Rows are points. Two turns around zero, p and q, are shown by what they do to some points. Write where each new point lands after one turn and then the other. Backwards means that the second turn is done in reverse. Each puzzle has new turns, and all numbers are rounded.

Turn p:
[-10   6] => [ 1 12]
[-32 -54] => [-63   3]
[49 12] => [ 34 -38]
[-40  13] => [-7 41]
[34 23] => [ 36 -19]
Turn q:
[ 14 -52] => [54 -6]
[ 6 70] => [-63  31]
[-20  19] => [-25 -12]
[-18 -10] => [  3 -20]
[ 18 -27] => [32  7]
Where do these land?
q, then p: [-43  30] => [-46  24]
q, then p: [ 0 -4] => [ 0 -4]
q, then p: [-23  19] => [-25  16]
p, then q backwards: [66  2] => [-42 -51]
q, then p backwards: [  0 -47] => [36 31]

Turn p:
[14 60 59] => [ 68  13 -50]
[  2 -36   6] => [-26 -24  -7]
[-25   0 -24] => [ 0 -2 35]
[ 10 -24 -41] => [-42  13  21]
Turn q:
[-16 -40  27] => [ 49   0 -14]
[ 16  27 -55] => [-58 -25  -1]
[ 16 -30  46] => [ 38  36 -23]
[-16  42 -19] => [-29 -12  38]
Where do these land?
p, then q: [ 39  54 -45] => [-47  31  58]
p, then q: [ 51 -15  19] => [-24 -50  13]
q, then p: [-40 -12 -14] => [-31 -19 -24]
q, then p: [-47  -8  30] => [-12   7 -55]
p, then q: [ -2 -19  11] => [ 12 -16 -10]

Turn p:
[  2  70 -20  48 -12 -25] => [-55  20 -19  -4  -5 -67]
[-11 -25 -47 -26  57  37] => [ 0  0 35 -7 73 40]
[ 65 -43  74 -15 -12  23] => [ 51  21  35 -20 -77  43]
[-16 -17   9 -19   7  49] => [ 33  20  -8 -11  24  34]
[-28  38 -32  20  13 -35] => [-35 -18 -11   5  30 -50]
[-33  -3 -10  27  34   1] => [ -8 -21  -8 -35  35  -9]
[  5  -3  23 -42 -34 -29] => [ 30 -11  -3  47 -32  -5]
[ 17 -16   4   6 -52 -20] => [-14  -9 -20  24 -48  13]
Turn q:
[-18  36 -18 -55 -24  15] => [ 48  13 -38 -21 -27 -26]
[ -5  20 -21  75  -4 -16] => [ -3 -37  71 -17   5  -1]
[-36 -23  -3 -22  -1 -51] => [-40   4 -17  -7  -2 -55]
[ -5  -1 -58 -33   8 -29] => [-15 -21 -21  -9 -58 -28]
[23 18 38 -3 22 32] => [ 28  -5 -17  24  31  35]
[ 71  -6  28 -24 -15  31] => [  7  19 -38 -13  10  74]
[-30 -45  33  63  14  18] => [-26  27  61  43  40   1]
Where do these land?
p, then q: [  2 -36   7 -13   1  -4] => [-1 26  4  8  0 28]
p, then q: [ -8 -38 -19 -30  34 -48] => [-48  30  12  39  29  22]
q, then p: [ 41  69 -73  54 -39  50] => [ 59  59  17  21 -82  65]
q, then p: [ -7   8  28 -21  -5  43] => [-31  33  29 -10   0 -15]
p, then q: [ 11 -17  29 -37  43 -40] => [-44  18 -15  -4  45  39]
q, then p: [-50  39   9  -1 -31 -40] => [ 15 -47  49  35 -11 -23]
p, then q: [-14 -42  13 -19   5  29] => [ 16  11 -10  20 -16  47]
p, then q: [-22  29 -19  61  11  14] => [  3 -16 -32  12 -30 -58]
p, then q: [ 46 -13  25   7 -21  -3] => [ 23  33   4 -39  13   4]

Turn p:
[-26  -8 -13 -32  -1 -51  13  12] => [-19  -9  11  -5 -60  -9 -23  -6]
[-61  54  42  -4  12  53  26 -29] => [ 50 -30 -18 -45  -1 -12  76 -35]
[ -5 -26 -38  34 -13 -34   7 -20] => [-39  10  36 -22   4 -23 -19  28]
[-30 -11  49 -15  -1  42  -7 -27] => [ 15 -38 -30  -6   1  16  56  16]
[-17  -3 -30   6  19 -44   3 -21] => [-42   8   6 -30 -19 -24 -16  -5]
[ -8 -19 -35  -5  41 -58  -9 -13] => [-64   6 -11 -16 -24 -25 -35  -9]
[ 80  10  17 -10 -15  29   1  12] => [ 31  17  -5  25  42  61 -26  -5]
[-47  -6  31   8  21  70  48   0] => [ 36 -75   1  -7  26 -21  49 -21]
[ -3  -8 -71  -3  12 -46 -51  21] => [-64  53  10  33 -26 -33 -23  -8]
[ 63   3  -1   0 -54  27 -10  21] => [ 32  32  27  39  29  50 -12  19]
[ 54  14  49  22 -23  13 -21  45] => [ 64  26 -25  35  27  19 -27  27]
Turn q:
[-15  14 -10  23  41 -14  32  36] => [ 28 -13  21  53  23  13 -16  -7]
[-43  -1 -27 -25  -8  -7  20  -2] => [ 35   2  11  17 -34 -12  28   5]
[  2  46  53   4  81 -18  21  35] => [  8 -23  13  50  98  17  18   0]
[ 59  12  34  61  -6  -7 -33  -4] => [-57   5 -20 -17  37  30 -55  19]
[ 91 -19  35   4 -11 -21 -34  26] => [-24  26 -44 -51  47  45 -36 -30]
[ 31 -15  -4   8  24 -54 -29 -21] => [  9  -3  18 -43  19  54 -14  20]
[-59  14 -38 -38 -45  26 -20 -15] => [ -7  32  17   7 -69 -34  50   7]
[  1  15 -22 -14 -44  25  35 -17] => [ -9 -17 -36  15 -52 -12  16  -7]
[-62 -37 -27 -16 -53  31  -1  -2] => [ 22  31   6  -5 -68 -62   6   1]
[-35  -3 -37 -20  28  52  15  -8] => [  2 -29  42  18 -29 -38  24 -31]
[ 30 -25  43  13  -7 -13  -5 -29] => [ -7 -13 -28 -45  26  -2 -21  23]
Where do these land?
p, then q backwards: [-17  73  13  32  35   7 -16  29] => [-15 -47  30 -45 -27  17  18  50]
q, then p: [ 4 30  0 17 -2 56  0 30] => [-15   9  -2 -44  -5 -45  20  24]
p, then q: [-30 -46 -29   5 -22 -20  28 -11] => [ 35  40 -18  -9  26 -38  -1  17]
q, then p: [ 21  39  13  20  -5   4   9 -31] => [-11 -25  19  26  -4 -39  14   3]
p, then q: [-11 -51   4 -12 -47 -27 -27  -6] => [  7  52 -20  41   2 -31 -24 -12]
p, then q: [ 25 -97  -5 -12 -31 -52  25  20] => [ -7  94  19 -11  25 -55 -43  -5]
p, then q backwards: [-10   3  11 -80 -30 -36  37 -24] => [ 33  -6 -87  -6 -13 -18  -4 -39]
p, then q: [ 26  44 -35  18  54  36 -43   4] => [-12 -60  49  26  -7  36  22  40]
q, then p backwards: [ -9   5  29  13  49  33 -14 -11] => [ -6 -31 -36  37  13  24  22  -6]
